Each row of a before or after table is a point. One or more steps were done to the points. Then noise was added and the rows were shuffled. The steps act on columns, c1 being the first. Name the steps. A step turns or swaps two columns, mirrors them in a line or flattens them onto one, adds a multiple of one to another, or multiplies or shifts one. Angles are multiples of 10 degrees, from the lower column toward the higher: turns from -170 to 170, lines from 10 to 170 but not 90. Use the fewest steps. Two steps may share a column if one is a turn and the other turns, adds or multiplies; they go together, in the order done. Otherwise the lowest column goes first.

Before (13 x 2):
0.046; 0.021
0.022; 0.024
-0.023; -0.015
0.029; -0.025
0.046; -0.026
0.035; -0.001
0.015; -0.035
-0.004; -0.022
-0.051; 0.078
0.082; -0.048
-0.043; 0.062
-0.029; 0.069
0.026; -0.044
After (13 x 2):
0.079; 0.009
-0.035; -0.019
-0.055; -0.004
-0.006; 0.028
-0.021; -0.027
-0.048; -0.030
0.098; 0.006
-0.094; -0.045
-0.018; 0.005
-0.007; -0.051
0.011; -0.027
-0.031; 0.007
0.076; -0.005
Steps: turn c1 and c2 by -120 degrees

Before (13 x 4):
0.038; 0.043; -0.009; -0.039
0.009; -0.141; -0.007; 0.055
0.036; -0.004; -0.054; -0.031
-0.037; 0.027; -0.044; 0.026
0.026; 0.047; -0.025; 0.059
0.004; -0.029; -0.057; 0.022
0.037; -0.028; -0.009; 0.032
0.002; -0.022; -0.018; 0.021
0.023; 0.039; -0.063; 0.018
-0.018; 0.019; -0.012; 0.060
-0.017; 0.007; 0.142; 0.045
-0.020; 0.030; 0.011; 0.066
0.029; -0.004; -0.024; 0.064
After (13 x 4):
0.002; 0.061; 0.014; 0.018
0.031; 0.021; 0.013; 0.036
0.021; -0.011; 0.053; 0.030
0.036; 0.026; -0.014; -0.004
0.040; -0.021; 0.039; -0.077
-0.021; -0.028; 0.016; 0.087
0.022; 0.022; 0.072; -0.004
-0.038; 0.018; 0.052; 0.064
0.008; 0.094; -0.103; 0.046
-0.019; -0.003; 0.020; 0.079
0.034; 0.045; 0.032; -0.066
-0.001; 0.028; -0.006; 0.018
-0.016; -0.114; -0.085; 0.062
Steps: add -1 times c1 to c4; turn c2 and c3 by 130 degrees

Before (9 x 8):
-0.011; -0.005; 0.011; -0.003; -0.019; 0.022; 0.076; 0.004
-0.012; -0.010; -0.015; -0.026; -0.069; -0.005; 0.029; 0.079
0.044; 0.000; 0.011; 0.016; -0.060; 0.036; -0.009; 0.054
-0.057; 0.068; 0.047; 0.017; -0.065; -0.077; 0.104; 0.004
-0.009; 0.086; 0.034; -0.088; 0.006; -0.033; 0.016; -0.019
-0.041; 0.010; 0.024; -0.013; 0.057; 0.089; -0.036; -0.002
0.010; -0.017; -0.100; -0.013; 0.008; -0.001; -0.049; -0.002
-0.026; -0.021; 0.054; -0.016; -0.006; 0.010; -0.018; -0.039
0.020; -0.030; -0.007; 0.025; 0.000; 0.002; 0.035; 0.097
After (9 x 8):
-0.088; -0.029; -0.004; 0.039; -0.003; -0.007; 0.009; -0.049
0.005; -0.013; 0.011; 0.045; -0.004; 0.021; 0.059; -0.009
0.021; 0.094; 0.035; -0.058; 0.002; -0.002; 0.070; 0.004
0.045; -0.027; 0.054; -0.019; -0.002; 0.002; 0.001; 0.007
-0.050; -0.003; -0.020; -0.001; -0.059; 0.038; 0.039; -0.061
0.034; 0.091; 0.046; 0.077; -0.080; 0.003; 0.067; -0.045
-0.071; -0.011; 0.010; 0.003; -0.024; 0.062; -0.018; 0.000
0.000; -0.013; -0.094; -0.043; -0.003; -0.007; -0.030; 0.014
0.028; -0.019; 0.020; -0.037; 0.101; 0.030; -0.016; -0.030
Steps: turn c1 and c8 by 130 degrees; turn c2 and c6 by 20 degrees; turn c5 and c6 by -40 degrees; turn c4 and c7 by -40 degrees
